Each point is reached from the start by the listed moves, each made 0, 1 or 2 times, or once backwards (-1), plus a little noise. Is the number of moves made odd or even? Then give how often each move was made.
(in the rows, 128 means zero)

Moves:
(1): [128 174]
(2): [101 128]
Start: [123 139]
Points:
[ 69 187] -> odd (1, 2)
[97 95] -> even (-1, 1)

Moves:
(1): [149 128 115 142 109 115 120 128 157]
(2): [131 143 131 132 130 141 132 148 146]
(3): [129 137 147 129 114 105 126 145 112]
(4): [ 95 135 128 144 114 143 125 118 157]
(5): [124 125 141 129 155 111 118 116 141]
(6): [150 109 162 129 126 153 136 128 132]
(7): [150 132 116 132 131 120 168 113 116]
(8): [106 116 121 145 131 131 129 137 144]
Start: [111 138 123 128 117 137 115 139 131]
Points:
[160 132 186 130 167 134  67 183 207] -> even (1, 2, 0, -1, 2, 1, -1, 0)
[ 49 173  66 174  48 148 106 129 198] -> odd (1, 0, 0, 2, -1, -1, 0, 0)
[124 151 151 142 129 184 211 117 129] -> even (-1, 1, 0, 1, 0, 1, 2, 0)
[178 100 171 156  93  51  96 159 140] -> odd (2, -1, 2, -1, 1, 1, 0, 1)
[100 180  64 189  71 122 156 212 183] -> odd (1, 2, 1, 0, -1, -1, 1, 2)
[ 37 148  66 204  36 112  60 192 230] -> odd (2, 0, 1, 1, -1, -1, -1, 2)

Moves:
(1): [144 126 124 120 141 123 126 133 120 120 133 128 138 136 137]
(2): [111 152 122 138 136 130 126 132 126 122 121 129 129 127 131]
(3): [130 126 150 133 139 141 135 119 133 148 142 127 150 137 146]
(4): [146 128 112 134 122 131 125 117 111 135 122 130 134 118 133]
(5): [131 123 126 128 144 131 146 117 134 137 121 123 112 125 136]
(6): [120 142 120 121 128 153 144 113 113 141 150 174 112 126 112]
(7): [124 122 122 122 123 117 154 128 121 123 122 134 135 138 135]
(8): [128 124 111 139 123 147 115 152 124 137 125 117 119 148 135]
(9): [156 152 111 135 124 114 130 103 155 144 127 145 135 134 119]
(10): [117 134 126 131 129 125 119 133 131 146 130 133 134 120 141]
(11): [122 131 134 131 123 121 136 118 109 132 143 123 122 132 117]
(12): [110 114 131 155 117 124 120 114 139 121 120 147 120 131 146]
Start: [123 134 148 130 135 149 115 144 132 135 123 110 110 137 126]
Points:
[112 210 123 156 168 122 209  35 202 140 108 210  75 150 115] -> even (0, 2, 0, -1, 2, 1, 1, -1, 2, -1, 0, 1)
[ 80 133 138 157  85  93 145  84  93 135 120 145  87 102 114] -> odd (-1, 0, -1, 1, 0, 0, 1, -1, 0, 1, 2, 1)
[152 224 100 133 175 231 125 119   7 193 209 159 113 151 105] -> even (2, 2, 1, 2, 0, 2, -1, 1, 0, 0, 2, -1)
[ 31 179 102 130 175 225 119 228  62 159 163 178  89 184 169] -> odd (2, 2, 0, -1, 0, 2, 1, 2, -1, 2, 0, 0)
[123 162 184 195 161 139  46 158 175 169 158  83 183 201 197] -> even (2, 1, 2, -1, -1, -1, -1, 1, 1, 1, 1, 1)
[112  29 134 169 125 113 131 161  85 116  94  82 116 176 238] -> even (2, -1, 0, 1, 1, -1, 2, 1, -1, 1, 1, 2)
[ 51 154 107  80 166 197 228 170  48 139 147 153  19 161  91] -> odd (0, 1, -1, -1, 2, 2, 2, 1, -1, 0, 1, -1)

Moves:
(1): [136 115 121 134 121 128 128 123 137 125 119 120 119 122 123 127 120 127
 145 130 128 124 129 122 112 129 123]
(2): [133 139 126 130 133 126 112 142 131 131 126 134 134 122 125 121 122 133
 137 134 125 134 130 113 134 123 132]
(3): [134 121 132 124 117 137 133 130 138 109 131 111 129 127 124 121 126 138
 127 131 135 129 124 132 143 126 139]
(4): [127 131 131 136 127 119 122 132 126 132 124 132 117 138 130 125 132 125
 134 129 123 131 139 125 124 141 134]
(5): [136 121 130 131 136 130 135 121 132 121 131 125 134 128 126 131 118 125
 128 140 120 134 129 125 125 120 131]
(6): [120 130 119 131 125 129 129 130 137 142 118 132 126 141 119 125 130 124
 129 124 120 125 127 115 137 140 119]
(7): [141 128 107 139 114 112 140 131 122 129 129 133 118 131 141 133 135 126
 135 143 106 110 127 126 133 131 144]
(8): [134 116 123 125 132 133 133 141 128 123 140 126 141 128 126 128 126 127
 130 135 125 126 132 121 130 131 130]
(9): [148 121 116 130 120 121 131 139 143 142 124 125 123 121 130 111 108 136
 122 119 128 135 144 116 138 110 125]
(10): [141 125 142 126 128 129 135 137 126 142 130 129 127 125 124 135 121 126
 138 137 132 116 133 128 131 117 144]
(11): [138 136 134 137 138 130 134 135 135 129 133 133 116 119 119 135 132 135
 125 124 126 138 135 118 133 129 115]
(12): [118 123 121 134 119 129 127 127 139 130 128 131 132 110 126 128 129 122
 122 138 136 137 120 137 124 124 142]
(13): [127 125 134 112 124 130 122 127 128 129 140 120 137 128 137 141 127 138
 126 143 123 122 127 139 125 133 137]
(14): [134 148 128 123 126 117 129 132 133 132 131 135 127 137 130 139 127 128
 139 128 134 134 126 132 114 135 128]
(15): [129 117 137 125 116 134 134 122 128 119 130 140 133 127 146 132 132 128
 130 132 135 126 126 125 136 124 126]
(16): [129 133 127 115 131 141 134 131 132 123 113 124 129 119 128 124 128 135
 122 130 136 137 133 119 118 124 129]
(17): [125 143 131 126 126 130 131 123 125 140 128 123 141 123 135 116 139 128
 135 129 128 127 132 134 126 135 124]
(18): [125 122 122 122 146 139 129 121 125 132 121 132 125 127 133 131 137 141
 135 123 136 128 126 137 138 131 121]
(19): [137 122 128 124 112 119 138 139 126 128 118 127 121 120 124 139 117 120
 139 132 122 141 140 123 138 124 124]
(20): [130 136 129 127 132 131 125 133 133 141 135 120 119 136 132 131 148 114
 136 134 129 129 125 119 122 126 138]
(21): [125 134 130 123 133 115 129 119 118 135 131 123 130 116 129 133 130 131
 135 119 139 139 130 112 133 135 131]
(22): [133 129 127 133 125 143 125 126 118 133 129 128 129 134 129 132 128 126
 123 127 131 131 120 133 127 139 130]
(23): [131 133 124 123 128 129 125 123 125 128 130 136 120 124 129 124 120 119
 129 136 135 122 140 127 133 131 125]
(24): [127 125 133 127 135 128 124 129 125 128 122 115 131 122 143 130 125 122
 125 123 126 122 115 133 134 136 127]
Start: [114 125 134 149 137 129 128 133 114 130 127 136 128 127 135 116 134 141
 144 123 126 118 108 114 122 124 118]
Points:
[147 146  90 139 185 190 145  71  99  92 123 148 150  17 214 161 146 184
 154 205 155 135  56 144 110 182 134] -> odd (1, 1, 0, -1, 2, -1, 2, 0, -1, -1, 2, 2, 1, 1, 1, 2, 1, 2, -1, -1, 1, 2, 2, 2)
[192 171  94 172 179 119 127 220 105 226 155 126 137  97 194 194 174 119
 232 220  86 140  77 120  97 169 219] -> odd (0, 2, -1, 1, 1, -1, 2, 2, 0, 1, 1, 2, 1, 2, -1, 0, 1, 2, 1, 2, 0, 2, -1, 2)
[172 138 136 203 149 131 167 192 182 187  66 186 104  71 120  83 119 150
 165 171  78 142 157  23 137  45 140] -> even (0, 2, -1, 1, 2, 1, 1, -1, 1, 2, 2, 1, -1, -1, 1, 2, 1, 0, 0, 0, -1, -1, -1, 0)
[ 93 176 141 110 112 197 113 121  98 122 139 159 158 201 137 104 157  94
 149 150 153 115 115 106  74 180  92] -> odd (0, 0, 0, 0, 0, 1, -1, 1, -1, -1, -1, -1, 0, 1, 1, 1, 1, -1, 0, 1, -1, 2, 2, -1)
[ 98 211 183  76 203 146  93 130 142 210  99  99  92 155 166 152 203 147
 234 123 171  97 110  71  52 232 110] -> even (2, 0, 0, 2, -1, 2, -1, 0, -1, 1, 1, -1, 2, 2, 0, 2, 1, 1, -1, 2, 1, -1, 1, 2)
[161 190 182 193 121 167 143 137 168 145 138 145 144  80 107  87  97 156
 119 124 181 173 104 163  84 103 125] -> even (0, 0, 1, 0, 1, -1, -1, -1, 1, 1, 2, 2, -1, 2, 0, 0, 2, -1, -1, -1, -1, 2, 0, 0)
[140 110 112 151 125 187 193 135 167 123  88 125  86 124 122 182 152 192
 116 163 122 193  79 122 159 154 156] -> even (-1, -1, 2, 1, 2, 2, 1, -1, 0, 0, 2, 2, 1, 1, 0, 2, -1, 2, 1, 0, 0, 2, -1, 0)
[102 171 212 166 205 197 138 119  64 176 166 170 114 135 140 132 238 114
 138 115 179 156 131  82  88 164 131] -> even (-1, -1, -1, 2, 0, -1, -1, 1, -1, 1, 2, 0, -1, -1, 1, 1, 1, 0, -1, 2, 1, 2, 0, -1)
[200 200 159 101 187  92 179 202 154 234 123 157 130  78 111 175 124 197
 239 158 135 216 181   7 169  80 138] -> even (-1, 2, 0, 0, 2, 1, 0, 0, 1, 2, 2, 0, 1, 2, 0, 1, 1, 2, 2, 1, 2, -1, -1, -1)

Moves:
(1): [123 131 128 138 115 126 138 129 127 122 126 129 139 122 134 136 137 127
 123 123 127 140 129 124 133 131 141]
(2): [129 126 131 123 123 125 128 128 132 124 129 126 120 125 122 126 131 130
 124 123 129 128 129 119 131 131 140]
(3): [131 133 124 127 125 129 126 132 126 142 130 120 130 123 134 135 139 132
 128 113 126 126 134 131 132 133 129]
(4): [125 135 126 133 134 129 138 132 127 134 128 134 132 135 131 119 125 134
 128 133 135 136 126 128 120 132 129]
(5): [127 132 128 131 137 128 123 134 131 125 122 124 139 130 131 133 135 130
 130 127 140 129 139 130 127 122 130]
(6): [130 119 129 120 132 129 129 126 121 124 128 130 128 134 128 129 134 129
 122 128 131 129 125 125 120 127 122]
(7): [137 128 124 127 128 130 121 134 127 130 132 121 125 132 127 121 124 122
 131 129 125 130 132 128 131 124 134]
(8): [134 123 126 113 116 129 130 127 127 124 137 130 130 131 134 133 128 138
 122 122 133 122 127 130 137 126 134]
(9): [130 125 128 128 125 119 136 122 131 131 129 127 128 127 120 123 133 127
 126 128 127 127 129 122 135 128 126]
(10): [132 127 114 136 125 138 127 128 136 138 120 115 125 124 128 110 142 118
 121 143 133 122 128 139 140 134 136]
(11): [133 121 115 126 131 128 129 123 129 131 125 128 125 135 124 131 126 131
 130 127 120 127 128 125 135 134 133]
(12): [134 118 130 125 130 123 132 137 131 131 128 114 132 136 134 123 124 136
 130 136 113 127 124 126 128 132 133]
(13): [143 130 134 139 121 140 130 140 122 126 108 128 122 125 119 129 124 137
 129 124 144 123 130 116 133 127 118]
(14): [132 125 128 130 129 129 128 129 130 130 131 125 125 127 125 130 126 123
 129 119 127 121 129 133 130 126 136]
(15): [128 129 117 123 129 127 138 125 132 129 114 126 126 139 132 123 133 119
 113 125 125 122 131 115 126 131 127]
(16): [129 131 132 133 128 123 120 131 123 123 126 128 128 132 127 126 124 127
 126 127 123 121 128 134 131 124 125]
(17): [127 130 131 124 142 136 133 127 130 130 134 126 127 126 136 121 134 135
 129 132 119 133 131 123 131 123 120]
(18): [127 137 121 127 125 127 124 127 126 128 120 134 129 126 120 128 127 124
 126 126 121 125 125 135 127 123 118]
(19): [135 138 122 136 121 127 126 118 128 127 136 126 133 124 119 125 119 135
 132 115 124 124 140 128 127 128 133]
(20): [115 123 121 145 123 134 123 133 123 130 136 135 114 133 131 128 128 120
 136 129 128 138 115 133 117 124 135]
(21): [127 132 122 133 130 136 130 131 129 140 132 122 129 127 124 130 120 136
 121 133 133 132 135 131 125 122 125]
(22): [115 127 147 123 119 121 129 131 140 124 129 139 138 112 131 125 126 133
 122 133 129 130 138 133 136 129 131]
(23): [137 132 138 137 121 125 136 129 131 126 122 129 118 125 121 122 137 131
 131 142 114 119 128 132 133 138 130]
(24): [120 130 130 130 126 139 117 131 130 129 126 128 134 129 131 125 132 120
 130 131 138 127 127 123 129 129 142]
Start: [134 133 135 136 142 125 130 123 123 137 122 121 123 128 129 131 124 114
 127 126 133 122 128 133 136 133 133]
Points:
[104 137  96 186 109 146  88 137 151 155 158  86 127  93 136  82 125  72
 135 133  82 157 130 170 177 141 248] -> odd (2, 2, 0, 0, -1, -1, 2, -1, -1, 2, 1, 1, -1, 1, -1, 1, 1, 1, 1, 1, 0, 1, -1, 1)
[165 176 131 156 122 128 134 112 127 153  60 167 144  76  64 122 104 160
 130  99 167  97 167 158 148 169  92] -> even (-1, 0, 1, 2, 0, 1, -1, -1, -1, 1, 2, -1, 2, 0, -1, -1, -1, 2, 2, -1, -1, 2, 0, -1)
[116 149 118 102 118  78 156 107 130  99 123 119 167 144 150 157 163 125
  64  88 108 126 165  96 171  97 147] -> even (2, 1, 0, -1, 2, 0, 0, 2, 2, -1, 0, 0, -1, -1, 2, 2, 1, 1, 0, 0, 1, 0, 0, 0)
[193 101  70 162 146 150 144 140 126 138   7  68  88 192  92  64 155  77
  97 161 114  78 101  77 163 164 146] -> even (0, 1, -1, 0, 0, 1, 0, -1, 1, 2, 2, 2, 2, 0, 2, 1, 0, 1, 0, 0, -1, -1, 0, 1)

Moves:
(1): [129 139 114 133 132 134 131 133 119 128 136 127 130 126 120 114 124 133
 137 133 134 121 134 132 132]
(2): [123 143 117 129 131 125 137 135 125 126 128 131 137 132 122 128 131 133
 127 134 129 129 125 126 118]
(3): [135 129 131 142 133 123 134 127 133 122 117 125 128 127 125 131 132 133
 127 122 124 127 128 129 136]
(4): [132 118 132 124 131 121 129 127 124 136 121 129 132 129 119 118 120 122
 134 137 129 128 129 129 127]
(5): [124 125 129 126 129 122 128 146 130 124 124 128 131 122 126 120 134 124
 128 116 134 115 120 135 122]
(6): [131 121 127 128 132 127 131 127 137 133 132 128 122 125 131 130 129 124
 123 130 137 129 129 125 135]
(7): [127 118 134 120 142 138 135 130 118 128 131 137 130 124 125 117 120 132
 139 128 131 128 120 131 135]
(8): [132 137 116 131 125 134 132 139 123 123 115 128 139 123 132 124 132 126
 122 132 120 135 129 126 124]
(9): [125 124 123 123 127 131 120 127 131 130 123 135 114 132 125 127 131 135
 127 135 125 138 122 133 130]
(10): [126 131 127 131 124 127 132 124 119 123 124 130 134 128 131 125 128 128
 128 128 130 123 126 122 130]
(11): [123 128 133 131 130 140 125 128 127 133 119 127 132 120 132 127 134 136
 133 137 129 118 135 138 126]
(12): [124 134 117 110 120 133 139 123 119 125 131 132 128 117 126 126 135 124
 120 125 132 140 136 137 122]
(13): [130 120 142 128 133 131 139 129 125 127 139 127 120 134 130 120 127 130
 136 129 122 127 127 130 143]
(14): [125 133 126 123 123 131 123 122 131 121 130 114 128 121 129 131 124 128
 134 136 128 122 120 126 119]
(15): [144 123 126 129 127 132 128 124 121 127 127 132 121 133 128 132 126 138
 124 135 138 142 121 125 135]
(16): [128 132 137 115 128 129 134 133 121 130 128 127 114 127 135 133 122 122
 126 118 128 130 129 124 132]
(17): [132 133 130 122 137 127 129 127 121 134 127 123 129 127 133 126 133 129
 126 132 128 137 131 121 129]
(18): [128 134 130 110 126 122 125 119 131 126 129 127 124 138 135 121 123 129
 126 130 128 129 135 120 125]
(19): [126 127 132 132 132 128 129 135 131 128 126 130 129 124 126 135 131 128
 123 133 128 134 129 134 141]
(20): [116 120 138 126 132 129 132 139 130 124 129 125 126 131 120 118 132 120
 147 131 131 127 136 128 133]
(21): [130 124 124 118 123 129 136 119 125 126 128 122 135 145 131 132 132 128
 132 128 133 132 122 127 141]
(22): [115 136 139 128 146 138 133 132 117 120 133 118 140 128 120 123 124 112
 128 118 127 119 119 121 127]
(23): [133 129 128 152 125 128 132 128 136 139 124 131 123 123 134 127 131 137
 125 134 140 139 123 142 142]
(24): [136 137 132 122 123 137 126 122 131 136 132 137 133 126 113 127 132 127
 147 120 121 125 131 128 130]
Start: [124 122 130 126 126 140 128 119 140 129 122 125 139 130 116 123 129 127
 142 131 130 122 130 130 138]
Points:
[ 99  93 191  52 170 122 112 133 161 140 132 117  52 173 112  88 118 106
 190 112 118 112 176 106 178] -> odd (1, -1, 1, 0, 0, 1, 0, -1, 2, -1, 0, -1, 0, -1, -1, 2, 1, 2, 0, 2, 0, 0, -1, 0)
[214 116 116  99  89 129 152 125 135 123  84 145  86 132 105  70 113 158
 147 134 128 166 108 168 180] -> even (1, -1, 2, 2, 2, -1, 0, 2, 1, -1, -1, 1, 2, 1, 2, 1, -1, 2, 0, -1, 0, -1, 1, 1)
[214 132 118 160 176 143 142  82 120 171 110 176 124 120  75  96 105 180
 173 143 173 152  83  95 177] -> even (1, 1, 2, 1, 0, 2, 2, -1, 1, 2, -1, -1, -1, 0, 2, 0, 2, 0, -1, -1, -1, 0, 1, 2)
[120  69 138 126 198 176 144 134  86 137 104 108 130  89  87  42 137 149
 179 180 182  96  99 181 174] -> even (2, -1, 1, 2, 2, 1, 1, -1, 2, 1, 2, 1, 1, 1, 1, -1, 2, -1, 0, 0, 0, 1, 0, -1)
[156 120 152 164 166 200 127 127  99 139 145 126 109 104 157 124  94 181
 133 179 154 119 138 147 202] -> even (2, -1, -1, -1, -1, 0, 1, 0, -1, 0, 2, -1, 1, 0, 2, 1, 0, 0, 2, -1, -1, 0, 0, -1)
[140 118 170  58 154 152 227 127  86  79 144 105 155 161  75  67 142  70
 166  78 172  97 146 121 249] -> even (2, -1, 2, 1, 2, 2, -1, 0, -1, 2, 0, 2, 2, -1, 2, 1, -1, 2, 2, 1, 2, 2, -1, 1)
[121 100 220 112 207 179 199 165  43  91  76 100 166 146 150  76 107 109
 156 119 119 110  64 102 193] -> odd (-1, 0, 1, 1, 1, -1, 2, 2, 0, 2, 1, -1, 2, 0, 1, 2, 1, 0, 0, 0, 1, 2, 0, -1)
